Every row gives one point. To make a cloud, some directions were put in groups of two or more. Within a group, all points are equally far from the middle, so they leave a hole (a ring in 2 directions, a hollow ball in 3). The other directions are filled evenly. Then the cloud was stretched, turned, moved and blurred a little. Count the holes, and give their numbers of directions, smallest first.
(in the rows, 128 means zero)

Cloud, 22 rows:
[[174 157 119]
 [164 152  90]
 [ 99 139 102]
 [166 103 114]
 [131  93 147]
 [145  95 140]
 [155 160 149]
 [148 161 160]
 [101 162 143]
 [152 165 105]
 [ 94 170 111]
 [142  77 147]
 [152 109 110]
 [120  95 149]
 [125 119 126]
 [111 159 125]
 [ 96 148  97]
 [ 87 136 166]
 [141 155 176]
 [132 112 180]
 [132 166 113]
 [166 139 192]]
Holes: 0

Cloud (31 x 4):
[[137 171 132 156]
 [121 142 155 158]
 [138 108 175 153]
 [137 137 120  98]
 [138  67 121 133]
 [150  78 101 138]
 [161  93 137 153]
 [157 122 141 161]
 [184 135 142 188]
 [ 98 155 138  96]
 [104 157 116 129]
 [188 166 132 115]
 [149  91  98 158]
 [145 154 135 160]
 [135 102 136 117]
 [137 125 154 166]
 [144 129 105 144]
 [159 181  89 147]
 [ 87 134 114 116]
 [108 147  80 133]
 [154  98  82 166]
 [167 146 107 164]
 [162 189 139 124]
 [149 111 102 197]
 [132 153 132 101]
 [ 86 104 130 153]
 [ 97 151 169 104]
 [129 132 151 124]
 [120 165 104 156]
 [120 117 142 175]
 [173 145  78 110]]
Holes: 0

Cloud, 28 rows:
[[131 106 116 119]
 [109 122  85 123]
 [130  94 131 123]
 [105  92 136 139]
 [129 145 110 181]
 [152 168 148 114]
 [ 90 116 115 101]
 [116 133 176 165]
 [ 87 111 144 162]
 [122  95 118 127]
 [126  91  90 156]
 [109 160  90 151]
 [ 94 115 156 143]
 [109 163 103  77]
 [137 159 188 148]
 [150 110 102 169]
 [138 161 184 149]
 [152 114 105 165]
 [108 110 116 107]
 [ 86 173 158 130]
 [109 147  94  97]
 [118 152  98 169]
 [ 86 117 145 163]
 [ 99 192 121 123]
 [121  88  98 147]
 [105  79 134 168]
 [121  78 101 158]
 [117 133  77 156]]
Holes: 1 (2)
